Each row of a before or after table is a point. The points were changed in one or more steps. Then noise was added and the rows were shuffled. The steps act on columns, c1 being the first. Write out the steps. A step turns or swaps two columns, mirrors them in a line or flattens them onto one, adds a multiple of one to another, or multiplies or shifts one. Angles are multiples of 10 degrees, from the lower column toward the higher: turns from -170 to 170, lines from 10 to 170 but not 90. Use the fewest steps. Two steps may share a column if one is a turn and the other turns, adds or multiplies; they go together, in the order done. Otherwise the lowest column goes first.
In the rows, 128 means zero.

Before:
[[ 93 148 130]
 [122  87 155]
 [ 48 100 124]
 [ 69 148 126]
 [127 182 126]
 [133 139 152]
 [ 91  87 147]
 [ 61 108 178]
 [135  97  92]]
After, 9 rows:
[[ 93 159 113]
 [132 149 155]
 [135 108  95]
 [ 68 159  95]
 [ 60 117 145]
 [ 91  98 129]
 [ 47 110  83]
 [122  96 151]
 [127 192 125]]
Steps: add 0.5 times c1 to c3; shift c2 by 10

Before, 14 rows:
[[153 153 143 160  99 123]
 [155 132 134 107 112 100]
 [103  93 127  88 123 124]
 [ 81 100 101 152 139  76]
 [101  91  91 114 127 110]
 [114 151 121 139 121  80]
 [150 151 126 167 103 125]
 [155 144 129 164  64 104]
 [142 114 111 152 123  62]
 [109 129  98 152 149  83]
 [138  78 111  94 151 121]
 [ 97 111  61 123 147  68]
 [ 89  85  70  95 154 114]
 [ 92  77 101 114 155 100]]
After (14 x 6):
[[152 140 123  76 111 103]
 [ 73 119  90 189 140  77]
 [ 68 146  90  91 154  98]
 [133 102 113 155 121  79]
 [163 124 133 210  99 123]
 [ 85 139 119  30 126 122]
 [ 72 135  58  45 155 112]
 [131 148 102 188 123  62]
 [ 85 140  81  93 125 113]
 [105 172 102  43 150 122]
 [113 115  89 185 148  84]
 [161 134 120 218  65 104]
 [ 93 121  51 116 149  68]
 [159 122 115 226 101 123]]
Steps: mirror c1 and c2 in the line at 20 degrees; shift c3 by -10; multiply c4 by 2.5

Before (12 x 11):
[[108 149 161 124 225 153 122 158 157 132 176]
 [161  97 112  82 122 148 156 109 161 178 107]
 [163 131 132  73  81 114 113 123 169 147 156]
 [ 40 119 161 142 190 168 149 142 134 135 197]
 [ 92 174 112 124 160 131 140 152 104  93 113]
 [138 120 140 133 101 110 118 179 178 122 100]
 [ 76 153 162 134 180 143 112 159 106 179 150]
 [103 148  62 120 139 117 130 191 139 144 135]
 [122 127  92 140 146 151  99 202  80  92 130]
 [ 78 139 165 119 194 129 184 207  98 143 182]
 [189 103 112 141  93  56 132 124 161 151 136]
 [128  85 109  63 130  90 103 124 151 140 107]]
After (12 x 11):
[[109 162 149 124 225 154 141 157 156 131 177]
 [ 75 190 145 133 181 142 138 160 106 178 149]
 [122 132  89 140 146 152 105 203  81  91 130]
 [189  61 118 142  94  56 122 122 160 149 135]
 [103 165  80 119 139 116 100 190 138 144 135]
 [ 92 199 121 124 159 131 125 152 105  92 114]
 [163 107 126  73  81 115 126 124 169 146 156]
 [161  75 128  83 121 149 128 109 162 180 106]
 [ 79 175 179 119 195 128 158 207  98 143 183]
 [128  84 102  63 130  89 114 123 152 139 107]
 [ 39 181 163 142 190 169 148 142 134 136 196]
 [138 112 133 133 102 111 130 179 178 123 101]]
Steps: add -0.7 times c1 to c2; flatten c3 and c7 onto the line at 30 degrees

Before (12 x 14):
[[169  86 141  76 126 121 147 197 138 128 135  98 107 106]
 [168 129 133 113 122 125 102  96 130 132 144 103  84  83]
 [ 99  84 165 188 122 103 177 166 170  92 137 139 113 175]
 [ 97  97 119  94 152 203 147 145 145 192 119 139  96 172]
 [134  99 116  98  98 180 118 140 150 108  95 126 102  99]
 [152 117 127 181 129 147  69 149 162  96 201  91 124 121]
 [143 122 129 143  92 156 132 140 143 124 113  72 182 114]
 [108 106 161  98 204 181 126  93 143 112 166 125 114 172]
 [ 77  77 191 107 183 144 115  98  45  87 148 171 115 157]
 [ 46 121 174 116  83 141 206 131 113  69 171  69 155 141]
 [119  93  89 148 127 129  92 125 160 106 138  75 140 122]
 [ 93 175 121  97 138 102 129 155 192 133 120 120 128 202]]
After:
[[ 78  78 189 108 245 156  94 144  45  87 170 108 115 157]
 [ 98  95 118  93  56 110 125 202 145 191 139 137  97 174]
 [136  97 118  98 125 117  96 181 149 107 123 161 104  99]
 [ 94 175 121  99 132 100 111 103 193 133 120 138 128 201]
 [ 97  84 165 191 175  89 160 104 172  91 137 120 115 176]
 [ 43 121 173 115 172 126 182 142 112  67  67  85 156 140]
 [107 105 162  99 229 165 108 181 142 111 124  91 116 172]
 [144 122 132 146  97 117 112 156 145 123  72 142 182 111]
 [152 117 128 181 179 106  51 148 160  94  95  55 125 119]
 [168  87 141  74 126  60 126 121 138 127  97 119 107 105]
 [119  94  90 149 161 132  72 127 157 105  77 118 137 121]
 [169 132 133 113 118 162  84 124 130 132  99 112  86  85]]
Steps: add -1.5 times c10 to c5; turn c6 and c8 by 90 degrees; shift c7 by -20; turn c11 and c12 by -90 degrees
